Rows are points. To make a cloud, some directions were put in groups of two or more. Within a group, all points are equally far from the middle, so they leave a hole (a ring in 2 directions, a hollow ball in 3). The other directions are filled evenly. Then the cloud was stretched, turned, moved and blurred a little. How many holes are there, and how many directions does each take, smallest first?
(in the rows, 128 means zero)

Cloud:
[[136 155 136]
 [ 94 131 144]
 [157 132 135]
 [167  69 143]
 [177 156  97]
 [133 159 134]
 [161 162 148]
 [ 92 134 154]
 [163  87 149]
 [156 137 137]
 [177 151 110]
 [132 117 105]
 [121 178 158]
 [155  83  81]
 [117 163 179]
 [150 135 176]
 [117 137 162]
 [107 167 144]
 [134  89  87]]
Holes: 0

Cloud (27 x 4):
[[146  90  99  64]
 [128 109 133 141]
 [122 176 134  86]
 [118  71 124 111]
 [110 106 134 168]
 [ 96 167 124  75]
 [153  92 138 133]
 [108 146  88 126]
 [147 132  86 143]
 [134 171 160 110]
 [165 145 129 128]
 [159  99 130 150]
 [170 100 157 103]
 [128  75 142 120]
 [ 91  94 134  70]
 [156  84  98 154]
 [142  81 112 145]
 [161  95 152 173]
 [135  88 123 142]
 [136 165 137 172]
 [116 166  59 155]
 [ 94 131 173 133]
 [109 155 161 175]
 [135  87 103  91]
 [104 158 164 119]
 [ 96 102 122 156]
 [113 123 147 123]]
Holes: 0

Cloud:
[[100  90 130  83 117 110]
 [135 140 149 153  93 177]
 [101  72 126 144 117 163]
 [131 161 182 136 169 151]
 [ 98 152 148 129 161  82]
 [144 145  99 101 109 158]
 [152 135 189 142 103 155]
 [117 144 131 138 111 190]
 [141  77 108 155 142 159]
 [120 173 122  87 132 118]
 [159 169 158 123 164 107]
 [139 149 148 118 173 180]
 [111 173 155 120 171 107]
 [122 168 128  94 170 150]
 [143 161 103 103 165 152]
 [138 168 141  92 173 134]
 [154 165 176 134 119 100]
 [ 91 144  89 138 113 132]
 [146 118 149  69 138 161]
 [142  84 112 108 100 150]
 [144 103 117  77 142  97]
 [129 149 147  80 143 171]
 [134 135 140 100 104 182]
 [110 152 139 181 145  99]
 [136 151 147 123 172 181]
 [119 147 120 138  93 173]
 [114  81 150 181 116 128]
 [ 88 152 115 102 142  98]
 [116 146 175 137 134 186]
 [ 68 113 136  99 129 154]
 [ 93 105 153 108 187 119]
 [100 139 102 144 144  87]
 [103 146 113 153 106 172]
 [ 93 138 163 148  80 117]
 [153  91 148 153 113  89]
 [140 100 137  69 167 125]
 [101 101 113  91 127  94]
 [125  92 163  89 128  89]
 [102 117 127 121 123  70]
 [107 151 193 129 136 164]
 [165 112 120 155 129 175]
 [ 94  92 136  77 147 124]
 [109  74 182 153 124 141]
 [122  77 151 178 146 142]
 [164 101 193 136 129 124]
 [134 178 139 136 170 108]
 [128 163 146 156  87 108]]
Holes: 2 (2, 4)

Cloud (87 x 8):
[[136 170 116 144 126 157 133 135]
 [167 110  91 107 119 137 135 103]
 [152 104 132  96 148  94 108 141]
 [143 127 179  83 115 130  59 135]
 [161 105 106 154 154 157 115 118]
 [100 136 131 101 124 151  76 167]
 [136 114 135 164 128 164 135  90]
 [156 122 174 104 183 116 152 136]
 [171  99  84 129 161 162 150  92]
 [139  58 139  85 147  97 105 114]
 [188 129 107 160 163 126  89 120]
 [108 121 141 125 121 149 100  76]
 [108  96 156  88 145 100  80 112]
 [ 83  97  83 149 153 143 146 152]
 [111 112 159 118 193 153 108 127]
 [137  84 128  79 142  73  83 145]
 [ 89 160 188 114 113 107  96 130]
 [ 83 124 104 148 130  92 139 123]
 [138  73 121  77 127 122 105 117]
 [106 110 146 117 113 108  92 131]
 [108 148 149 135 144  70 103 156]
 [149  49 173 147 166 100 156 178]
 [139 117 167  85  94 141  59 147]
 [ 85 101  88 145 180 121 162 148]
 [163 107 139 140 120  89 149 148]
 [135 109 121 153  97 116 180 161]
 [ 84 160 140 106 121  88 170 135]
 [113 153 174 115 153 101 167 130]
 [ 92 103 143 150 159 116  84 196]
 [102 143 152  72 184  97 143  90]
 [157  91 138 137 148  95  75 148]
 [151 113 197 107 102  97 166  97]
 [143 101 110 139 155 108 163 116]
 [ 79 113 124  96 129 166 133  75]
 [183 146 126 141 168 159 164 163]
 [125  65  92 133 134 147  96 129]
 [123  86 100 117  70 122 114 168]
 [151 116  93 140 168 122 124 187]
 [ 98 163 169 147 147 120 130 146]
 [121 148 111 120 157  82 105 128]
 [ 96  90 170  90 118 116 152 168]
 [149 113  87  78 140 144 153 157]
 [115  67 143 161 104 103 178 128]
 [109 151 119 171 194 121 147 105]
 [112 112 139  88 114 101 167  98]
 [ 76 115 106  87 152  77 121  77]
 [137 160 146  95 106  97 112 101]
 [ 85 121 138 109 160 158 123 127]
 [138 130 116 117 154 108 123 138]
 [ 99 152 165  84 133 106  73 173]
 [132 131 127 101 139  93 135 157]
 [120 123 140 117 169 157  81 113]
 [148  63 148  85 168  75  68 134]
 [137 158 161 158 120 149  75 132]
 [157 109 139 129 132 100  86 147]
 [ 86  90 137  89 134 165 134 104]
 [ 95 125 144 128 148 123 159  81]
 [125 100  99 134 149 103 144 162]
 [168 153 130 130  96 127  94 121]
 [151 148 135  74  84  94  91 149]
 [135 145 126  93 122 161 127 106]
 [134 105  79 163 175 151 150 102]
 [112 115 168 137 128 165 111 194]
 [ 88 122 150 135 159 132 111 156]
 [156  95  85 123 139 145 109 114]
 [131 100 126 104 148  81 138  98]
 [154 144 170 173 107 124  94 175]
 [ 92 146 182 152 166 122 158 126]
 [ 85 128 114  87 111  85 171 142]
 [107  82  94 128  84 106 138 124]
 [141 111 187 146 105  84  80 133]
 [106 152 166 139 123 100 106 134]
 [ 81 140 145 133 109  67  92 131]
 [165 101 184 130 127  90  92 103]
 [123  75 127 128 122 149 162 136]
 [117 112 107 162 176 142 171  80]
 [121  75 172 130 182  92 106 124]
 [120 162 156 145 131 116  85  99]
 [126 146  88 111 173 127  76 110]
 [104  83 131 128 151 152  65 156]
 [114  97 135 133  93 142 146 145]
 [ 69 122 144 138 111 153 165 148]
 [110 132 157 120 104 155  77 178]
 [133 113  90 109 174 120 128 117]
 [ 89 159 133 141 131 113 102 166]
 [160 167  92 101 121  98 129 150]
 [163 108  81 133 173 151 161  96]]
Holes: 0

Cloud, 88 rows:
[[115 148 116  84  98 172 174 131 124]
 [145 185 145 125  81 128 115 145 117]
 [ 85 171 131 129 105  92  86 122 152]
 [160 174  99 116  62 109 147 111 166]
 [ 80 120 132 172 105  86  82 137 147]
 [151 110 101 111  79  79 159 142 110]
 [147 109 101 139 146  68  91 150 162]
 [116 181 129 116 114 122 103 165  83]
 [114 174 114 164 102  94 143  83 167]
 [ 76 129 159 134  82  94 139 143 139]
 [117  73 110 170  90 108 111 136 134]
 [123 102 127 148  99 163 181 162 143]
 [ 98  88 112 165  89  88  86 146 143]
 [114 140 120 180 161 111 138 152 119]
 [ 97  74 124 121  82 115 137  86 138]
 [172 149 118 127  96  76 117  92 113]
 [133 117 122 144 125 185  88  81 140]
 [ 93 122 126 195 101 129 142 163 155]
 [119 146 103 182  54 123 144  92 117]
 [119  98 125 139 140  94  96  84 162]
 [102  69  99 152 125  98 126 153 132]
 [100 189 127 182 107 111 100 139 140]
 [ 82 153 137 186  93 101 128 147 142]
 [134 161 103 114 105  73 101  86 125]
 [124  74 147 134  95 107 159  90 117]
 [165  79 125 149 116 129  72 127 105]
 [120 125  88 103 116  73 124 119 125]
 [169 131 141 165 107  84 129 154 140]
 [113 163 145  95 141 133 128  83 134]
 [107 198 125 120 105 103 133 122 167]
 [134 182 152 178  82 124 100 149 151]
 [134 115 133  64 109 143 158 114 106]
 [ 98  88 136 133 111 159 111 163 156]
 [ 97 108  96 128  93  83 141  73  94]
 [123 100 101 133 109 169 161 142 160]
 [133 149  82 201 115 103 156 152  80]
 [165 133 147 116 106 171 158 107 101]
 [ 88 141 140  95 129 133 144 125  94]
 [101  91 148  81  99 126 136  93 154]
 [164  88 121 113  81 114 145 136 126]
 [118 138 153 136 105 179 116 116 149]
 [175 177 137 123 125 142 121 111  96]
 [105  88 121 147  69 101 117 133  74]
 [133  77  84 149 109 134 105 157 168]
 [127 117 121 150 141 173  89 165 154]
 [112 110 148 137 102 163 135 107 173]
 [111 118 113 146  75 189 132 115  98]
 [136 103 101 128  53 117 119 160 129]
 [103 164 153 116 125 146 163 159  91]
 [140 153 130 123 168  84 112 151 169]
 [108 153 126  94  80  90 133 134  99]
 [153 171 120 151  72  90 132 146 173]
 [ 99 168 109 133 119 147 163  88 146]
 [106 149 112 137  70 162  58 107 115]
 [154 124  84 138 116  86  90 140 103]
 [133 197 133 137  93 101 107 164 147]
 [176 121 116 185  81 147  93 106 130]
 [ 99 134 110 110  87  82  95  86 140]
 [ 91 174 102 159 135 104 162 152  98]
 [142 119 115  76 123 148 129 165 149]
 [142 121 161 131  73 113 137 154 104]
 [124 162 132 164  92  65  88 115 136]
 [ 81 154 136 135  82  87  88 141 171]
 [115 174  91 148 129  99 178 168 139]
 [ 74 156 109 126 131 108 116 149  89]
 [137 133 164  94 112 113  83 161 128]
 [154 124 109 189 113  97 113 109 173]
 [128 182  85 148  98  99 146 151 147]
 [ 98  98 160 142 124 123  82 105 133]
 [117 160 132  96  68  95  87 128 159]
 [ 92 119  69 127  86 123 116 117  74]
 [153 166 122 121 131 156 131 144  95]
 [118 175 127 112 144 116 159  94 143]
 [ 71 122 117 149  80 104 142 102 157]
 [130 121 117 173 148 137 121  94 141]
 [176 100  96 157 125 125  93  66 110]
 [131 141 148  79 122 155 113 143 161]
 [ 88 137 127 156  84  84 125  98 179]
 [165 117  99 166 105  90 148  92 123]
 [117 190 137  99  99  88 155 122 148]
 [115 108  58 124 111 103 124 134 125]
 [143 151 179 127 117  82 141 104 164]
 [ 82 130  88 128 122 109  85 133 133]
 [ 81 124  77 131 125 134 121 131  93]
 [118 116  66 106  82 125 127 131  93]
 [112 187 130 169  91  93 136 129 122]
 [194 134 125 120 117 106 151  99 145]
 [147 118 125 110 122 163 160 167 157]]
Holes: 1 (6)

Cloud, 105 rows:
[[ 93 111  73 141 101 143 159 164 172]
 [128 114 109 155  93  74 214  83 136]
 [145 149 172 133 108 146 110 103 148]
 [148 165 131 114 161 145 127  82 127]
 [102  84 110 133 117  52 179 126 120]
 [157 158 118 130 153 162 150  91 132]
 [149 100  88  96 138 123 112  75 120]
 [140 100 122 166 136 103  90 164 105]
 [ 79 122 144 116  92 125 157 111 136]
 [117  86 111 163 122 134 170 174 169]
 [ 99 164 106  89 129 101  89 189  98]
 [ 97 109 100  95 161 116 112 184 121]
 [133 100 106 160 164  92 173  99 152]
 [114  86  79  95 125 133 122 125 111]
 [153  55 129 136 145 131 177 131 134]
 [106  97 122 112 147 158 128  93 146]
 [115 127 176 143 119 141 146  89 115]
 [156 102 123 136  83 108 106  79 157]
 [161 121 104 122 104  98  91  66 131]
 [146  73 134 171 127  97 156  85 137]
 [ 88 146  80 141 154 152 132 138  96]
 [145  58 109 140  98 109 124 103  95]
 [154 101 164 135 104  73 117 107 138]
 [118  97 106 141 157  72 135  89 107]
 [114 108  84 115  86 143 165  74  99]
 [ 93  91 128 116  85 134 133  93  73]
 [137 137 130 139 127 112 134 163 198]
 [138 150 115 116  89  88 191  78 148]
 [133 146 152 160  88 110 141 117 126]
 [ 87 100 147 160 163 110 118 186 125]
 [108 125 133 133 104 126 212 127 162]
 [158 100 163 101 122 136 141 103 165]
 [114 112  44 125 147 120 128 147 124]
 [123  88 105 146 142  78 187  88  81]
 [163 111 133 134 166  84 154 142 137]
 [132 176 121 152 104 103  91  99 110]
 [105 180  66 134 120 117 169 130 146]
 [117 118 129 157 134 146  74 129 154]
 [159 133  88 101 161 160 132 107 169]
 [110  67 121 113 130 148 159 103 100]
 [101 118 134 132 164 155  98 138 163]
 [134 134 114 137  88  68 170  96  94]
 [148 133 125 143 120 128  83 154  91]
 [121 160 137 116 119 157  82 155 129]
 [144 161 109 163 129 100  83 154  94]
 [113 168 159 151 162 145 124 147 121]
 [ 99 130 136 191 156  97 155 135 159]
 [160 142  98 129 144 168 128 151 114]
 [127 108 100 183 108  89 176  90 159]
 [154 132 109 151 117 143 144 134  84]
 [ 65 151 157 129 127  95 135 181  99]
 [151 172 110 161 157  92  85 125 142]
 [176  90  76  97 129 153 149 129 107]
 [163 141 109 154 124 152 109 150 129]
 [139 119  92  95 123 158 190 141  89]
 [138  78 108  86 159 118 155 131 121]
 [111 101 122 186 108 100 143 116 131]
 [ 88 170  84 138 138 121 123  91 120]
 [149 142 200 129 121 117 129  75 143]
 [140 152 149 144 137 161 130 118 124]
 [ 95  89  89 123  74  92 159 107  99]
 [100 175  65 136 149 124 177 143 138]
 [ 87 159  70 122 139 155 155 132 130]
 [144 116 111 119  89  78  94 119 109]
 [137 125  79 135 134  79 143 121 174]
 [116 102  75 152 160  89 116 134  91]
 [170 109  80 138 115 151 118 126 136]
 [184 127 133 145 136 158 145 112 155]
 [150 129 101  99 101  67 130 110  83]
 [146  92  77 118 100 115 109 110 114]
 [147 126 160 120 125 140 172 131 127]
 [113  94 116 124 117 102 202 101 188]
 [ 88 135  95 142 174 103 159 133 107]
 [147 110 134 114 141 157  88 102 136]
 [ 91 100 115 146 124 145 126 132  80]
 [106 180 104 164  86 119 123 136 140]
 [ 96  81 122 107 121  88 152 156 133]
 [124  88  93 110 164  98 176 145 139]
 [112 107  96 117 140 116 219  96 149]
 [129 176 146 143 116  68 114  98 129]
 [160  90 114 164 116  76 144 159 130]
 [155 159  99 155 147  84 137 144 184]
 [114 129  70 176 166  99 196 159 106]
 [ 98  85  86 113  99  69 182 109  99]
 [ 84 119  92 104 103 125 155  90 150]
 [127  95 134 118 108 140  76  87 132]
 [132 135 144 122 115  73 145 175 117]
 [ 82 114 113  91 124 134 114  83 149]
 [165  53 149 124 112 110 156 138 115]
 [103 107 150 141 177 124 109 152 144]
 [142 128 138 143 121 117 176 197 120]
 [149 135 156 151  85 123 144  99 125]
 [138  72 109 164 145 134 145 169 119]
 [123  98  47 141 127  72 150 171 114]
 [ 76 133 114 130 127 102 150 122 182]
 [130 138  61 101 120 118 111 173 126]
 [ 77  99 113  89 120 125 138 100  84]
 [ 97 159  81 139 157 155 145 100 136]
 [177 130 101 169 144 160 128 138 174]
 [143  87  88 189 136 117 160 131 137]
 [113 129  72 100 159 100 100 160 116]
 [129 171 135 183 147  96 132 147 113]
 [134 185 143 155 125  77 110 117 151]
 [ 84 106 108 158 112 116 169 184 154]
 [ 80 133 105 140 137 172 133 145 129]]
Holes: 2 (2, 4)

Cloud (91 x 9):
[[136 121 146 121 113 208 120 115 128]
 [171 146  82 110 144 108 134 125 106]
 [132  84 137  88 121 136 161 167 139]
 [177 124 106 102 153 139  86 160 151]
 [153 155  89 172 113 133  92 148 148]
 [100 122  94 112 192 162 111 120 163]
 [ 95 129 110 140 160 133 105  61 172]
 [126 115 106  96 126 155  99 175 112]
 [ 71 124  93 144 179 134 151 126 165]
 [144 171 110 104  86 134 103 149 179]
 [ 58 141 130 150 168 106 134 103 110]
 [128 109 132 171 183 104 146 136 155]
 [170 176 111 138 105 130 140 148 189]
 [ 67 140 164 101 160 127 139  89 167]
 [134 169 117 123 142 156  79  67 140]
 [170 148 137 147 114  96 115 128 194]
 [160 169 125 151 142  97 143 105 154]
 [ 74 148  99 129 146  81 119 105 136]
 [ 50 122 110 126 157 117 160 132 178]
 [149 174 119  84 118 120 145  91 152]
 [104 127 179  82 145 168 142 123 144]
 [ 95 163 107 154 157  85 115 149 144]
 [ 96 142 108 152 102  93 102  99 158]
 [101 138 121  75 126  84 124  94 161]
 [163 118 186 118 152 153 129 137 160]
 [116 149 114 146 171 169 148  81  94]
 [ 93 126  77 123 177 147 104 124 162]
 [112 188 118 132 179 134 109 104 140]
 [124 111 122 111 110 113 128 181  95]
 [ 97 123 135 120 123 148 140  48 162]
 [ 90 135 147 136 176  90 155 101 160]
 [ 72 126 169 127 107 162 157 108 179]
 [ 91 125 157 151 153 105 139 163 114]
 [157  92 146  86 150 135  92 108 110]
 [150 142 166 119  99 148  66 104 134]
 [128 187 114 120  94 123 113 172 117]
 [ 95 125  82  90 149 121 117  86 107]
 [107 125 175 153 122 168 103  66 127]
 [109 137 174  84  99 119  99 115 149]
 [128 164 135 140 129 155 171  76 128]
 [156 177 160 120 136 165 114 103 155]
 [ 64 162 159 134 132 151 125 149 155]
 [ 92 152 130 158 142 146 188 125 154]
 [111  84 160 128 160 172 164 120 131]
 [107 122 147 136 168 163  83 145 186]
 [147 141 147  59 110 145 144  99 175]
 [143 175 127 152 139 124  75 111 175]
 [119 143 168 124 129 138 157 179 167]
 [111 177 136 167 116 170 148  79 121]
 [ 98 145 129 144  92 111 150 171 126]
 [137 184 139  80 128 156 113 110 163]
 [129 119 138  96 151 115 170  72 137]
 [ 79 111 123 127 100 188 120 130 123]
 [ 80 154 162 109 170 160 139 105 155]
 [ 81 118 108  73 144 109 119  86 158]
 [137  93 164 134 123  97 148 120 128]
 [145 167 140 118  93 162 162 145 162]
 [127 163 115 175 104 118 123 138 194]
 [162 156 102  89 149 127 145  80 168]
 [ 82 108 164 141 104 138 166  96 165]
 [137 146 107  92 168 109 136 165 110]
 [ 71 132 102 126 108 163 144 123 197]
 [ 93 142 135  95 118 172  77 142 147]
 [ 85 120 180 115 122 150 170 112 133]
 [126 173 165  93 123 144 122  83 132]
 [ 77 107 120 146 102 106 114 135 168]
 [128 162 144 134 139 104 187 113 162]
 [157 112 124 146  85 114 119 143 188]
 [182 101 109 107 138 151 173 128 149]
 [153 126 107  68 140 107 101  92 172]
 [149 147 127 156 127 100 166 167 183]
 [129 102 109 141 132 148 154  59 190]
 [103 156 109 118 110  85  96 146 180]
 [145 132 116  90 115 169 177 127 146]
 [108 150 117 113 128  76 100 163 114]
 [ 85 130  92 126 121  99 149  87  94]
 [111  87 166  98 153 121 102 142 101]
 [162 146 151 130 136 190 113  90 135]
 [105 110 103  76 115  93 167 128 154]
 [156 146 143  91 131 171 144  92 122]
 [134 123 131 155  77 115 151 105 113]
 [132 183 106 105 168 153 119 131 118]
 [143 168  98 159 109 170 145 127 168]
 [133 171  94 128 113 137 177 127 126]
 [140  89 156 119 140 194 123 121 124]
 [142 117 148 104 105 137 101 180 117]
 [100  86  93 145 125 166 146 132 176]
 [123 111 121 176 186 120 127 134 106]
 [ 72  99 101  82 176 118 130 121 163]
 [104 121 119  82 140  80 136  96 133]
 [102 181 117 143 123 138 107 175 153]]
Holes: 1 (8)

Cloud (90 x 9):
[[124 149 196 132 146 137  67 121  74]
 [131 149  80 160 162 127 143 159 106]
 [146  69 135 130 176  88 110 118 118]
 [ 55 131 156 119 122 147  62  90  96]
 [119 129 165 172 137 138 117 171 111]
 [ 95 115 149 141  79  90  76 131  89]
 [127 140 122 115 124 130 104  92 114]
 [133 154 193 151 173  91 142 101 118]
 [109  88 122 111 182  67 108 142 102]
 [118  77 145  74 124 130 106 113  73]
 [140  98 155 127 192 112 141 141 106]
 [ 97 153 121 158 140  80  84  86 129]
 [112 125  98  95 101 122 146 102 154]
 [152  91 164 160 139 111 148  87 125]
 [ 83  88 128  67 164  75 136 140 139]
 [162  99 136 144 155 113 127  83 154]
 [172 151 112 152 129 105  96 160 107]
 [ 82 163 118 118 111 139 204 108 116]
 [135 161 118 137 187 116 144 132 146]
 [ 89 152 111 146 128 121 154 105 158]
 [144 160 111 132 137  88 148  85 167]
 [ 59  95  96  83 147 127 151 110  92]
 [127 123 116 108 137  83  91 117 110]
 [121  60 165 159 183 133 116  77  83]
 [143 142 175 175 159 115 126  93 103]
 [142 130  94 130 133 132 138 109 122]
 [103  66 152 146 174  96 113 112 110]
 [158 203 152 137  98 129 101  85 156]
 [130  97 130  90 130 105 128 138 137]
 [100 143 128 134 154  88 121 103 106]
 [175 166  85 131 117 147 146 139 156]
 [132  79 113 132 157 115 138 146 128]
 [101 120 112 113 174  83  54 154  97]
 [145 137 156 132 192 153 145 104 166]
 [ 84 106 146 100 135 187 158 156 110]
 [ 93 112 163 150 166 128 152 127 141]
 [ 84 151 150 106 155 113  85 124 143]
 [146 157 143  84 125 155 113  92 183]
 [149  99 150 111 127 135  65  68 107]
 [142 194 171 143 152 102 109 112 158]
 [167  78 167 113 154 106 127 130 127]
 [103 172 139 113  77 151 139 117 110]
 [109 127 160 159 107  89  84 118  83]
 [111  77 122  95 114 138 189 157 138]
 [160 118 127 117 150 158 103 103 135]
 [ 84 113 108  79 171 115 110  79 126]
 [ 91 123 139 132  90 150 183 138 128]
 [ 73 128 143 128  96 145 135 146 106]
 [ 79 137 115 126 116  71 123 149  59]
 [164 135 101 128 208 144  97 124 132]
 [162 130 153  97 145  91 140 183 163]
 [112 143 130 106 161 156  97 101 126]
 [136 138 154 123 103 112 100 108  94]
 [ 90 120 135 180 162  98  83 128  94]
 [ 57 200 126 116 113 115 168 139 153]
 [136  95 171 154 149 128 130 136 181]
 [147 117 106 164 163  71  60 121 120]
 [ 91 153 123 127  73 116  84 123 133]
 [ 99 113 128  89 117 164 110 165 118]
 [ 75 146 149 145 111 169  97 125 114]
 [109  80 166  99 163 103 143 105 103]
 [132 133 151  84 136 147 114  99 113]
 [148  88 122  95 183 109 136 130 129]
 [133  61 122 142 181 116  94  89 146]
 [167 137 115 104 154 115 107 115 144]
 [ 95 101 142 180 166 121  88 142  75]
 [117 101 153 108 155 172 161 111 104]
 [157 131 141 118 153 139 114 190 150]
 [126 163 151 133 125 157 152  99 175]
 [ 93 101 156 101 111 123 145  98 125]
 [118 167  92 112 174 106 113 130 131]
 [146 159 125 121 140  80 174 121 147]
 [ 86 143 113  92 136 156 112 115 102]
 [129  75 164 124 112 140 132  85 121]
 [117 136 120 144 156 101  92  93 106]
 [ 83 163 128 110 129 131  66 130 115]
 [154 195 104  89 108 133 156 105 144]
 [104 122 117 101 165  74 144 124  76]
 [122 134 101 136 151 130 162 125 108]
 [ 85 156 131 146 161 127 108  81 134]
 [ 84 176 138 131 110 115  68 150 119]
 [145 140 173 106 167 147 151 169 154]
 [134  90 165  93 137 116 131 126  85]
 [125 102 147 130 141 172 189  99 123]
 [ 99 157 145 154 138 156 129  82  95]
 [107  53  87  92 161 163 143 101  58]
 [105 148 113 147 129  80  84  97 138]
 [141 105 147 118 154 108  48  93 131]
 [122 144 107 149 137 157 107 121 147]
 [132  69 103 113 136 155 150  99  84]]
Holes: 0
